Each point is reached from the start by the listed moves, each made once or not at all, plus a little noise. Say if it took an odd or an even number of moves. Then give how often each move was made.

Moves:
(1): -2 24 -7 5 13
(2): -25 12 -8 -9 -17
(3): -31 -3 47 41 6
Start: -28 7 12 7 -15
Points:
-60 29 54 51 4 -> even (1, 0, 1)
-25 6 14 7 -15 -> even (0, 0, 0)
-55 19 3 -1 -30 -> odd (0, 1, 0)

Moves:
(1): 12 -24 -26 -22 37 -22 6 34 -3
(2): 13 56 -1 -10 -14 8 8 -27 -6
(3): -3 -18 -14 -35 13 12 10 -5 1
(4): 8 -22 24 18 -8 -8 6 12 16
(5): 4 7 21 26 8 5 -1 -11 7
(6): 16 -18 14 10 -14 30 5 -3 -10
Start: 0 -4 7 10 -8 7 9 -6 -9
Points:
21 21 36 7 -13 24 33 -38 9 -> even (0, 1, 1, 1, 1, 0)
21 -60 30 2 -17 42 30 -3 -2 -> odd (0, 0, 1, 1, 0, 1)
25 19 -13 -31 35 11 34 -15 -11 -> even (1, 1, 1, 0, 1, 0)
52 -5 38 32 -1 20 33 0 -6 -> odd (1, 1, 0, 1, 1, 1)

Moves:
(1): 23 -10 -8 -2 -7 -9 6 8 -4 -11
(2): -4 9 -8 -6 1 5 7 9 20 -13
(3): 7 -14 8 5 4 -4 5 10 5 -6
(4): 6 1 8 11 3 4 0 -15 7 3
(5): 2 8 -12 9 3 15 -3 9 -2 6
(6): 4 -14 -4 5 -18 8 -9 -3 8 8
(7): 0 -14 -14 -13 19 2 22 -10 -8 6
(8): -1 -3 -7 21 -15 -6 8 5 3 -1
(9): -1 -1 -17 19 21 -13 -6 -7 9 -1
Start: -10 6 -5 -1 2 2 9 13 4 10
Points:
-10 1 -35 9 45 -3 32 -10 32 4 -> even (0, 1, 0, 1, 0, 0, 1, 0, 1)
24 -26 -29 31 8 3 45 20 5 6 -> even (1, 0, 1, 1, 1, 0, 1, 1, 0)
20 -9 -31 4 20 14 33 5 -3 14 -> even (1, 0, 0, 1, 1, 0, 1, 0, 0)
26 -28 -28 37 -30 7 15 44 13 5 -> odd (1, 0, 1, 0, 1, 1, 0, 1, 0)
13 3 -19 24 -14 -3 30 19 30 -10 -> even (1, 1, 0, 1, 0, 0, 0, 1, 0)
20 -15 -60 21 23 15 25 5 35 8 -> odd (1, 1, 0, 1, 1, 1, 1, 0, 1)
-10 -7 -18 -13 20 5 32 3 -3 16 -> odd (0, 0, 0, 0, 0, 0, 1, 0, 0)

Moves:
(1): 8 9 -7 -6 21 -8 -21 8 -6 -8 -7 -4 1 4
(2): -12 5 0 13 24 2 10 -4 1 8 -14 -9 3 -8
(3): 17 13 20 0 22 -5 -15 -6 4 29 -1 -5 -3 8
(4): 0 9 1 -9 1 -41 -36 20 -29 15 1 11 -22 -6
(5): 9 -28 -22 -4 9 7 -15 -9 -3 -1 -18 6 -2 15
(6): -28 -7 -15 5 11 34 -22 -1 -19 12 -16 -12 4 -2
(7): 8 -12 2 8 3 5 1 1 5 -9 3 12 18 -14
(8): -13 -7 6 5 -7 -5 3 22 13 -9 -9 5 14 10
(9): 14 6 -13 32 -18 12 14 5 19 -6 0 5 3 -3
(10): 2 4 -12 -7 -11 -1 7 5 -17 10 -9 -12 4 5
(11): -13 7 -15 4 11 -8 -8 -1 7 22 7 11 15 4
(12): -8 -6 -8 4 -15 14 3 -6 7 -11 -25 19 3 -8
(13): 0 -18 -12 -1 -22 -15 -17 -1 -2 -13 -14 -12 13 -1
(14): 10 13 20 15 -1 3 6 -7 -17 -16 4 5 7 11
Start: -6 0 10 -6 13 0 10 0 3 7 15 28 10 -8
Points:
49 -9 -14 45 39 0 -20 -8 -15 2 -41 15 55 9 -> odd (1, 1, 1, 0, 1, 0, 1, 0, 1, 1, 0, 0, 1, 1)
-4 2 -10 -1 51 -10 -16 7 6 10 19 48 44 -12 -> odd (1, 0, 0, 0, 0, 0, 1, 0, 0, 0, 1, 0, 0, 0)
-60 -25 -17 22 17 49 12 18 -6 9 -55 29 56 -25 -> even (0, 1, 0, 0, 0, 1, 1, 1, 0, 1, 0, 1, 0, 0)

Moves:
(1): 15 -4 9 -1 -13 6 10 -3 -13 9 -6 -2 11 2 4 -1 -10 0 -1 -1 -1 1 -6
(2): 9 3 -2 5 7 -13 7 -1 10 -11 -7 -4 -13 -7 -9 12 -3 -4 0 -15 -14 -11 1
(3): -14 -14 4 4 -8 -4 -7 2 10 -4 -4 -6 3 12 -2 9 0 -3 0 -19 4 5 12
(4): -2 0 -9 0 -6 5 -3 -7 5 5 -2 -2 10 4 -9 -3 -1 -18 -1 1 1 -5 3
(5): -2 -4 -4 -9 13 -1 0 4 7 2 1 -17 0 10 12 5 -5 -11 -2 5 8 6 2
(6): 1 15 3 2 -23 20 -4 10 3 -5 -11 -6 18 10 15 7 6 -4 20 -3 -3 -7 -5
(7): -27 6 0 1 2 -8 9 5 14 9 -3 -8 13 -24 -13 15 -4 3 -1 -22 3 4 14
(8): -2 -6 -17 5 -8 -5 -5 32 14 -1 -15 8 14 -2 8 -13 4 3 -11 11 -2 2 -2
(9): -4 -3 9 -5 3 18 -16 -3 5 35 -3 7 -8 -9 -22 -3 0 -20 10 0 -3 2 1
(10): -5 11 19 7 -13 -16 -7 2 -15 0 -15 -14 -1 -10 7 17 0 -9 -8 -3 -11 -3 -1
(11): 7 25 4 2 -16 7 0 1 23 5 11 -17 5 2 -7 -22 0 2 3 3 0 21 -9
(12): 5 2 0 11 -2 -1 -5 12 -7 4 12 11 2 -1 -6 -7 21 -12 -1 1 8 5 -8
(13): 2 -12 -10 -6 -11 -8 -9 -8 5 -1 0 -6 2 -4 10 -11 9 2 6 -3 10 1 -2
(14): -2 9 -11 -6 -14 -11 0 -15 13 2 -11 4 6 9 13 2 -11 3 13 -5 -12 16 -4
(15): 4 -26 -1 4 -8 16 5 -5 -2 0 8 -6 -10 8 11 11 1 5 -3 8 -13 -5 1
(16): 20 3 7 -5 -14 -16 -9 10 0 -6 2 11 -12 -5 -2 20 12 23 -1 8 2 4 4
(17): -5 14 0 -17 0 -14 -3 -2 18 5 -2 -7 -9 -3 1 1 10 13 -5 -6 -7 -13 -2
(18): 0 1 10 7 3 -6 -6 -1 0 9 1 3 2 -8 2 1 -1 4 13 -1 -2 -10 7
(19): 2 -4 -1 0 4 -8 11 2 -1 -3 -6 1 -8 -3 -5 -7 15 5 4 14 5 0 11
(20): -5 -15 9 -21 20 -14 -2 -8 21 -20 10 4 12 -1 0 12 -9 -1 -1 16 -1 1 -5
Start: -8 6 5 4 3 4 -3 1 -11 3 -3 24 -2 17 -18 -12 6 6 -19 3 -15 -8 -6
Points:
-6 -17 0 24 -60 -19 -28 31 -11 17 -32 12 38 16 -6 -22 28 -31 -35 -10 -6
 -3 -8 -> odd (1, 0, 1, 1, 0, 0, 0, 1, 0, 1, 0, 1, 1, 0, 0, 0, 0, 0, 0, 0)
-4 14 8 26 -42 -33 -16 3 18 -1 -13 -14 -3 11 -39 -24 48 -29 -15 -18 -11
 7 2 -> even (0, 1, 1, 1, 0, 0, 0, 0, 0, 1, 1, 1, 1, 0, 0, 0, 0, 0, 1, 0)
-23 -1 44 -15 -45 23 -25 -13 45 53 -13 -39 52 -4 -8 15 -9 -41 18 3 -29
 -1 -7 -> even (1, 0, 0, 1, 1, 1, 1, 0, 1, 1, 1, 0, 1, 0, 1, 0, 0, 1, 0, 1)

Moves:
(1): 2 -4 -5 1 0 -1 -2 -2 3 3 18 0 -2 -1 1 -4 10 6 5 -6 2 -2 -4 1 -10 3 3
(2): -2 5 1 9 13 0 -4 -7 -9 6 -5 15 -5 4 -1 -1 2 -8 -2 -4 -7 4 15 -29 3 6 -8
(3): -6 -5 5 4 -6 10 -3 -9 -5 1 4 15 8 13 -1 2 4 5 -3 5 0 -5 3 1 1 7 2
(4): 0 11 1 14 0 -18 -15 6 5 4 -3 7 -3 -4 -1 -16 -10 -7 9 3 4 1 13 11 8 -3 -6
(5): 4 -4 6 21 6 -4 -3 4 5 -2 -3 -9 3 -5 -3 0 -2 2 -9 3 6 -7 2 -4 -14 -1 2
(6): -6 11 -1 -3 2 13 -1 2 -7 1 -2 6 6 -4 -6 2 -3 6 -6 -6 4 1 -5 4 0 3 3
(7): 4 6 -3 8 -3 5 10 5 3 -9 6 2 1 8 2 -10 -5 -14 -14 -4 8 5 -6 -7 -2 2 -3
(8): -1 -3 15 5 5 -2 -6 10 -7 2 -5 -11 -3 6 7 1 10 0 -5 -6 12 3 -7 -10 -5 8
 -11
(9): -11 -1 4 -6 0 0 -1 2 5 -3 -4 -2 -9 8 -4 2 8 3 -1 -1 2 -1 -2 3 -4 5 -8
(10): -4 -14 -9 7 0 16 2 2 -13 5 -2 -6 -3 15 0 3 7 -2 -4 2 -1 7 -1 1 -3 -4 -1
(11): -6 14 6 12 5 2 -6 1 -1 -3 2 -1 -5 6 6 -2 0 7 7 -3 -6 -8 8 -1 -1 1 -5
(12): -3 -8 -4 -6 3 -1 1 11 -2 2 4 2 1 0 1 2 -9 9 -5 -3 2 5 0 6 -3 7 8
(13): 5 -5 -12 7 -11 4 7 -14 8 -7 6 -5 19 2 -9 -10 3 -2 -10 1 1 -9 7 -11 9 5
 -3
(14): 5 6 13 -11 -3 8 8 -11 -5 -7 -1 -11 6 -4 4 11 1 -20 6 -2 0 2 11 -4 4 11 4
(15): 2 -5 -1 -1 5 0 0 -3 2 8 -8 -5 6 -2 0 -8 -8 0 -3 2 1 3 -6 -1 -5 3 -4
(16): 6 0 -8 3 -18 6 0 -4 11 2 -9 -2 0 1 9 4 -3 7 -8 -6 9 -7 14 -3 -1 -2 5
(17): 6 -13 0 7 -2 -12 8 -1 -5 -5 0 -3 -21 -2 -3 19 -1 5 8 7 11 -2 -1 4 -3 2
 -3
(18): 12 10 -3 7 4 -4 3 10 9 5 -21 -6 1 2 -7 -7 -6 -2 3 -4 2 1 5 -3 1 12 17
(19): 7 -1 2 4 -7 -1 -3 -6 23 -6 4 8 6 3 0 11 -7 -1 12 -10 9 -5 10 5 8 -1 -2
(20): 7 -3 -10 -4 -1 6 2 5 2 -1 3 0 7 0 7 1 2 6 3 1 3 -3 1 5 -8 0 -1
(21): 2 -7 0 -10 2 5 1 13 -6 9 -1 -3 -2 -3 -8 -7 -16 -2 4 1 9 -10 -3 -1 0 5 -2
(22): -3 15 2 -6 -1 -7 -3 11 3 -1 -1 -2 9 17 -3 11 -11 18 10 5 5 8 10 -5 -8 -4
 12
(23): -3 3 1 1 0 -9 7 3 3 13 2 -1 1 0 0 5 0 -6 -1 -3 -4 0 4 3 5 8 5
(24): -2 4 -13 -4 10 -12 -10 -4 -8 8 4 3 -5 2 -4 0 -7 -11 -3 -2 -9 -11 -5 14 7
 5 4
Start: 4 -2 -15 -17 2 -4 6 0 18 -5 -6 0 -16 -1 -3 -14 -2 0 -1 -2 -15 -8 0 7 0
 -16 13
Points:
20 -15 -18 11 -33 5 -3 13 48 -5 1 12 10 24 -6 -38 -34 -3 -21 -21 41 -31
 31 -1 15 11 0 -> odd (0, 0, 1, 1, 0, 0, 1, 1, 0, 0, 0, 1, 1, 0, 0, 1, 0, 0, 1, 0, 1, 0, 0, 0)
12 -11 -29 10 11 -14 7 4 -2 27 -20 -17 -13 24 -27 -23 -43 -25 6 4 -5 -33
 35 25 17 42 29 -> odd (0, 0, 1, 1, 0, 0, 0, 0, 0, 1, 1, 1, 1, 1, 1, 0, 1, 1, 0, 0, 1, 0, 1, 1)
-4 1 -46 -10 22 6 11 8 14 33 -4 20 5 28 -39 -48 -26 -16 -39 -25 -2 -26 2
 -14 1 55 28 -> odd (1, 1, 1, 0, 0, 1, 1, 0, 1, 0, 0, 1, 1, 0, 1, 0, 0, 1, 0, 0, 1, 0, 1, 1)
14 1 -29 -19 -5 21 -4 34 35 9 -22 13 -4 35 -10 -12 -34 9 -24 -36 37 -36
 4 20 -5 34 24 -> even (0, 0, 1, 0, 0, 1, 1, 1, 1, 0, 0, 1, 0, 0, 0, 1, 0, 1, 1, 1, 1, 0, 0, 1)
-13 -17 -30 -12 -13 45 12 5 12 4 -18 8 -5 38 -3 -16 -10 15 -45 -12 11 0
 -1 11 -17 4 15 -> even (0, 0, 1, 0, 0, 1, 1, 0, 1, 1, 0, 1, 0, 0, 1, 1, 0, 0, 0, 0, 0, 0, 0, 0)
32 -11 -36 -1 0 -18 -2 16 60 13 -9 -2 9 -5 -28 -54 -43 1 13 -18 16 -22
 23 14 6 16 26 -> even (1, 0, 0, 1, 0, 0, 0, 0, 0, 0, 0, 1, 1, 0, 1, 0, 0, 1, 1, 0, 1, 0, 0, 0)
7 41 -13 13 4 1 6 -12 56 -4 -1 -9 27 44 -29 -12 -23 -7 -11 -26 7 -36 32
 1 -9 43 39 -> odd (1, 0, 1, 0, 1, 1, 1, 0, 1, 0, 1, 0, 1, 1, 1, 0, 0, 1, 1, 0, 0, 1, 1, 1)
37 -6 -20 22 -13 11 2 1 26 8 -26 -11 -19 12 -17 -8 -15 -19 13 -32 41 -22
 54 -28 12 27 9 -> odd (1, 1, 0, 1, 0, 1, 0, 1, 0, 1, 0, 0, 1, 1, 0, 1, 1, 1, 1, 0, 1, 0, 0, 0)
32 -11 -2 36 -8 -4 32 -3 23 -3 -29 -16 -6 23 -6 2 -8 -23 -40 -17 26 -18
 46 -51 -5 48 27 -> even (0, 1, 1, 0, 1, 0, 1, 1, 0, 0, 0, 1, 1, 1, 0, 1, 1, 1, 0, 0, 0, 0, 1, 0)
25 22 -15 -12 -30 19 18 -8 55 -20 -9 -19 23 25 -3 -14 -49 -7 1 -15 23
 -29 46 -21 3 4 13 -> odd (0, 0, 0, 0, 0, 0, 1, 0, 0, 0, 1, 0, 1, 1, 1, 1, 0, 0, 1, 0, 1, 1, 0, 0)

Moves:
(1): -3 3 -2 -4 -1 3 2 10 3 3 3 -1 0 -9 8 -1 8 -2 -4 -3 -5 -5 -1 1 6 3 -5
(2): 0 2 5 4 6 -1 -5 -3 -6 -2 -5 -4 -2 2 4 -6 2 4 3 5 4 2 6 0 -9 4 1
(3): 5 -5 -2 4 -1 3 2 1 -2 5 2 -1 5 3 1 -3 4 -4 -3 -3 2 2 -5 1 -9 0 -4
(4): -6 7 3 6 0 13 -3 -1 4 -7 1 -1 1 2 -1 -4 4 0 -1 -5 10 2 -3 2 1 -4 6
(5): -2 -7 -4 13 -2 -4 -16 0 -5 4 -4 -4 -5 11 0 0 -2 4 1 6 -1 0 6 6 -7 -2 -8
(6): 8 0 -3 0 -2 -2 10 -2 2 -6 -2 4 -5 3 1 7 2 -2 -12 5 0 0 -9 -16 5 1 1
(7): 10 -9 -11 12 2 -9 9 8 1 18 -2 2 2 -2 10 10 -1 -10 2 -3 -7 -4 10 11 -2 4
 -8
(8): 9 2 2 -6 1 9 10 2 6 -3 0 3 -6 -3 4 2 3 -1 8 -8 5 2 -3 1 0 -4 2
(9): -4 4 1 -6 -4 -2 2 0 -1 -4 -1 -2 0 -2 1 1 4 6 -1 -2 7 2 5 3 0 -1 1
(10): 5 0 8 -2 -2 1 -4 5 4 0 5 3 5 0 3 1 1 -3 -2 -4 0 -1 5 2 -8 1 6
(11): -4 -8 7 4 3 2 3 7 1 -2 10 -10 4 2 -5 -1 0 6 -5 3 -1 -2 -5 3 -3 8 4
(12): -9 -1 1 5 0 -2 -10 -5 3 1 1 -9 -5 3 -7 -1 9 4 -5 3 -1 -9 -8 1 -1 0 1
(13): -7 -2 6 5 -2 -4 -18 1 -7 -9 10 -10 0 -10 8 -1 11 12 -4 3 -1 -4 -10 5 1 8
 0
(14): 0 -1 1 1 0 -1 -7 3 -3 5 0 -3 4 0 -1 0 2 6 0 -2 2 4 -1 -1 2 0 3
(15): 1 0 9 -2 2 -13 0 -5 -2 -9 -11 6 -1 2 0 -10 -3 1 -5 -2 4 1 -2 1 -2 -3 2
(16): 1 1 4 -9 5 -3 11 2 5 2 10 15 -5 -1 1 11 -3 -1 3 3 -7 1 -1 -6 3 1 -2
(17): -4 5 3 0 2 2 -4 7 0 0 -1 -6 7 -3 0 2 6 8 -9 -2 -10 4 -2 10 3 3 -2
(18): -4 1 9 -4 5 4 7 -4 4 -14 4 -11 13 1 -3 1 -2 10 -8 -3 4 5 -13 -13 -2 -11
 -1
(19): 2 8 -3 -6 -6 1 2 8 -1 -3 3 7 4 0 14 7 6 -4 8 5 -1 -4 0 0 3 3 2
(20): -4 -2 -4 -4 3 8 -5 -8 4 0 7 -7 3 5 6 5 5 1 -6 2 -4 -3 -4 -2 9 4 1
(21): -9 5 3 -4 3 7 -14 4 0 -2 3 -1 3 -6 -5 -2 0 2 5 2 9 4 -3 10 -3 -2 2
(22): -2 8 8 -4 -2 2 13 -2 8 2 3 -1 -2 0 -2 -4 -8 7 1 5 6 7 -6 -5 7 -3 2
(23): -4 1 4 -3 -3 -2 8 0 -3 -2 1 -6 1 -1 3 6 4 -5 -3 2 -2 9 -4 0 8 -1 -7
(24): -2 -4 1 2 4 8 6 -5 -4 10 -2 0 -2 1 2 4 -8 1 -1 6 -2 0 -3 0 0 0 2
Start: -7 5 0 -3 0 -13 -2 -6 3 -7 6 -4 -4 8 -11 18 7 6 3 -6 -12 -2 -8 5 9 -2 -9
Points:
-12 7 28 8 4 -2 27 -4 17 -26 21 -23 2 5 11 27 19 30 -20 3 2 -8 -60 -4 17
 -4 5 -> even (0, 0, 0, 1, 0, 1, 1, 1, 0, 0, 1, 1, 1, 0, 1, 0, 0, 1, 1, 0, 0, 1, 0, 1)
-8 -1 28 -11 -7 -3 -3 14 9 -7 52 -19 5 14 20 41 30 24 0 6 -17 8 -36 10
 15 13 -10 -> even (0, 0, 1, 0, 1, 0, 0, 1, 0, 1, 1, 0, 1, 1, 0, 1, 0, 0, 1, 1, 0, 1, 1, 0)
-27 16 32 -1 -15 -18 -1 -1 0 -34 23 -30 3 10 1 15 40 32 -28 6 11 5 -55
 -1 22 5 3 -> even (0, 0, 1, 1, 0, 1, 0, 0, 1, 0, 1, 1, 1, 1, 1, 0, 0, 0, 1, 0, 0, 1, 1, 0)
